Rows are points. Each copy is the shape, with its points in the same order, turned, moved and blurred by noise. Some copies are also mirrored. Which?

Shape, 6 rows:
[[-15  25 -13]
 [-32 -54  21]
 [-28  24 -39]
 [-40  14  16]
 [-36 -47 -34]
 [-17   3   1]]
Copy 1:
[[-18   3  30]
 [  8 -81  27]
 [-45   1  34]
 [  4 -17  58]
 [-46 -66  20]
 [ -7 -20  26]]
Copy 1 is: only turned
Copy 2:
[[-28  -9   6]
 [ 41 -55  33]
 [-48  -6  21]
 [-12 -39  -2]
 [  5 -33  70]
 [ -8 -21   6]]
Copy 2 is: mirrored
Copy 3 (6 x 3):
[[-21  -2 -32]
 [-41  -9  54]
 [-27 -28 -43]
 [-52  11 -12]
 [-35 -55  23]
 [-26   0  -7]]
Copy 3 is: only turned

Shape (9 x 4):
[[ 20 -46  30 -22]
 [  5  -4 -20 -55]
 [-20  -9  -7 -16]
 [ 55  70 -10  -5]
 [-37  -4  -5  55]
 [ 27 -28 -46 -29]
 [-19 -25  27  -3]
 [-17 -16  26   0]
 [-49 -21  42 -46]]
Copy 1:
[[ 44 -27  52 -15]
 [ 56   8 -11   1]
 [ 21  19  18  12]
 [-20 -29 -58 -30]
 [-42  16  43  41]
 [ 53 -26  -8  36]
 [ 13  10  55  -5]
 [  8  10  47  -6]
 [ 42  51  57 -26]]
Copy 1 is: mirrored
Copy 2 (9 x 4):
[[  2  67  -1  25]
 [-22  34  32 -29]
 [-28  10  16   6]
 [ 64   0  65 -28]
 [ -3 -41  -6  43]
 [ -3  28  -9 -46]
 [-19  14  12  45]
 [ -9  21  16  44]
 [-53  46  43  48]]
Copy 2 is: mirrored
Copy 3 (9 x 4):
[[  7 -64   8   4]
 [  6 -17 -36 -34]
 [-20  -6 -22   4]
 [ 33  52  39 -61]
 [-21  26  16  57]
 [ 45 -15 -40  -4]
 [-27 -31   2  16]
 [-24 -24  14  13]
 [-63 -39 -18 -10]]
Copy 3 is: only turned
Copy 4 (9 x 4):
[[-10  -5  22 -65]
 [-25  30 -30 -24]
 [ 14  -1 -24 -16]
 [-20  61  43  44]
 [ 33 -50   1  26]
 [-55   0 -28 -16]
 [ 27 -20  -3 -38]
 [ 25 -13   8 -25]
 [ 55   9 -21 -58]]
Copy 4 is: mirrored

Shape:
[[-11 -54  18 -15 -14  -5]
 [-25  21 -14 -15  40  64]
 [ -1  59  -3 -27 -30  16]
 [ 43  30 -40  -3  36 -27]
 [ -9  45  20 -32  -2   6]
 [ 45 -17  11   1   9 -11]
 [ -1 -47  17  14  41 -46]
 [-29 -13  30  15 -38  -1]
 [ 17 -26  59  13 -56  28]]
Copy 1, 9 rows:
[[ 21  35 -24  17   3   4]
 [ 29 -18  14 -28  89  48]
 [ 18 -59  54   1  14  25]
 [  0 -41  13 -39  54 -49]
 [ 15 -22  40 -21   9  35]
 [ 31  15  11 -23  16 -34]
 [-24  49 -29 -34  24 -27]
 [  3  35  26  39   9  16]
 [ 58  54  49  42   6   8]]
Copy 1 is: mirrored
Copy 2, 9 rows:
[[ 11 -25 -32 -16 -35  12]
 [-31  35 -10  -9  48  57]
 [ -1  54  55 -22   0  10]
 [-19  27   4   3  47 -66]
 [-29  54  21 -17 -14   8]
 [ 16  23 -31   0   0 -30]
 [-29 -27 -53  23 -13 -28]
 [ 16  -1   8  20 -44  27]
 [ 57  31 -24  12 -50  29]]
Copy 2 is: mirrored
Copy 3, 9 rows:
[[ 17 -71 -13  13  -2  30]
 [-70  -3  -6 -21  13  50]
 [-14   9   9 -59 -47  12]
 [  7  48  24  26 -23  19]
 [-13  -7  22 -46 -13  11]
 [ 13 -23  28  34 -36  27]
 [ 23 -37  16  58  25  -4]
 [ -5 -63 -20 -13 -27 -16]
 [-16 -95  13  -1 -70  11]]
Copy 3 is: only turned

Shape:
[[-32  -6  11 -49  20   1]
 [ 41   4 -45   2  20  35]
 [-28   4  22 -16   3 -19]
 [-18  23  22  23  30 -13]
 [  5  21 -43 -22  -4 -37]
 [-26 -44 -37 -29  -4 -34]
 [-29  18 -17 -47  11 -37]
 [-22 -22  18  81 -59  -3]
 [-15 -18  24  29  17 -10]
 [ -6 -19  19 -17 -20 -37]]
Copy 1:
[[ -3  27  12 -39 -20  -7]
 [ 31 -70 -17  -4 -19   9]
 [-15  20   5 -20  -7 -32]
 [-25 -27  14 -13  12 -48]
 [ 19 -13 -52 -26 -16 -43]
 [ 59  31 -16  -6 -11 -32]
 [  8  23 -22 -50 -20 -33]
 [-27   3 -15  84  52 -18]
 [ -5 -13  29  17  13 -38]
 [ -6  34  -9  21 -26 -43]]
Copy 1 is: mirrored
Copy 2:
[[-35 -23 -14  26  -6 -30]
 [ 24  41  28  13  34   4]
 [-15 -23 -25  -7 -23 -18]
 [ -8 -21  -4  -7 -34  29]
 [-14  35  13 -31 -14 -41]
 [ -9  41 -43  17 -28 -54]
 [-45   6  -3 -10 -28 -44]
 [ 55   3 -85 -55 -13  34]
 [ 20 -16 -32   9 -28  21]
 [ 16 -17 -30 -16 -28 -45]]
Copy 2 is: only turned
Copy 3, 10 rows:
[[-23 -42 -10   2 -12  -3]
 [ -3  52   4   3 -31  46]
 [ -3 -24  -1 -12  21 -18]
 [ 26 -17   9 -35  30  17]
 [-34  38 -30 -18  23   0]
 [-14   7 -49  36   5 -25]
 [-42 -13 -34 -20  21  -3]
 [ 63  25  59  31  57 -41]
 [ 46 -10  10  -5  16  -7]
 [  3  -2  -5 -12   7 -46]]
Copy 3 is: only turned
Copy 4, 10 rows:
[[-13   8 -45  -4  35   2]
 [ 76  12  -5  20 -22  24]
 [-30  -2 -15  -7   7   7]
 [-22  31  16  -8  -3  11]
 [ -4 -18 -35  21 -38  39]
 [-16 -31 -42  43 -11 -20]
 [-35   4 -59  18  -3  25]
 [-23 -49  95  15  -4  -5]
 [-23  11  26  -6  -2 -20]
 [-30 -33 -21 -13  -8  -5]]
Copy 4 is: only turned
